Each row of a before or after table is a point. One or more steps were done to the points. Then noise was added and the rows were shuffled. The steps act on how far a point lies along the listed directions, d1 being the first. What was done? A step turns or swaps two directions, mirrors them in a line or flattens them onto one, adds a multiple of one to another, or multiplies one. Angles are multiples of 10 degrees, from the lower direction toward the higher: turns from -170 to 170, lines from 10 to 170 but not 90. Use the fewest steps. Two steps may share a direction if one is a turn and the other turns, adds or multiplies; they go together, in the order done. Otherwise the lowest direction goes first.

Directions:
(1): -26  31
(2): 31  26
Before:
-8  19
-11  12
21  18
-15  -5
-41  -44
-15  -9
-17  3
17  40
32  7
9  -2
After:
-20  -26
15  9
6  17
-4  -27
16  -1
2  60
-8  -5
13  -41
9  13
18  -10
Steps: turn d1 and d2 by 140 degrees

Directions:
(1): -8  -16  21  53  24  -29
(2): 3  -3  -3  2  53  46
Before (11 x 6):
0  5  -4  7  -8  -15
-3  -4  -2  7  -30  -42
-2  1  4  -12  13  33
-10  5  7  2  -22  2
-9  -1  17  18  -29  -46
-3  -2  11  -1  -34  -38
4  5  -3  -7  -14  2
-2  -27  18  60  46  -9
4  2  -7  2  -9  -5
2  -2  -1  4  -34  -36
1  -21  13  22  22  -16
After, 11 rows:
-2  0  4  -7  15  30
-1  5  -5  6  -9  -15
-4  -3  -4  4  -31  -41
-11  6  7  3  -21  2
-7  1  15  11  -32  -43
0  -21  12  44  38  1
2  -17  10  13  18  -12
1  -3  -2  3  -34  -34
-3  -1  9  -2  -35  -37
3  5  -2  -5  -12  -1
4  2  -6  2  -9  -6
Steps: multiply d1 by 0.7

Directions:
(1): 24  13  0  -16  9  -32  0  -29  -3  41  -47
(2): 27  0  -32  -20  -6  -10  -12  17  -29  -50  -27
(3): 29  -1  21  8  8  13  15  5  60  -28  -25
(4): 11  -33  21  21  20  46  -7  6  -34  12  -29
Before (10 x 11):
-3  -1  11  14  4  19  4  0  -2  -13  3
8  4  16  -4  -4  -15  12  -13  46  16  -10
9  -3  19  7  6  11  6  2  44  -2  -12
10  18  1  -15  -8  -11  2  -6  27  -6  -8
-5  -11  4  5  -4  15  4  8  10  -17  17
8  8  -15  1  -2  -20  -9  -2  -10  0  -11
0  -1  13  7  7  17  8  3  3  23  -14
2  9  16  1  -5  15  10  3  60  -27  20
-7  -2  11  8  1  11  -5  1  10  22  4
13  9  -15  -8  -2  -12  -3  -2  2  -30  -9
After, 10 rows:
4  5  10  7  9  4  5  -11  1  7  -10
24  -3  -6  -16  -9  -12  1  8  23  -34  -23
-11  4  8  11  1  8  6  -2  19  -12  23
26  15  15  -8  4  -7  7  -20  55  3  -23
-12  0  -5  13  -6  3  -7  10  -3  -12  19
10  3  -5  -5  0  8  3  16  -7  -3  -23
21  -1  5  -4  7  2  1  5  28  -14  -28
4  10  0  -8  -9  5  1  5  21  -23  3
4  0  9  -4  5  -8  6  -14  14  22  -6
12  1  -8  -5  -2  -3  -9  1  -5  3  -23
Steps: turn d1 and d2 by 130 degrees; multiply d4 by 0.7
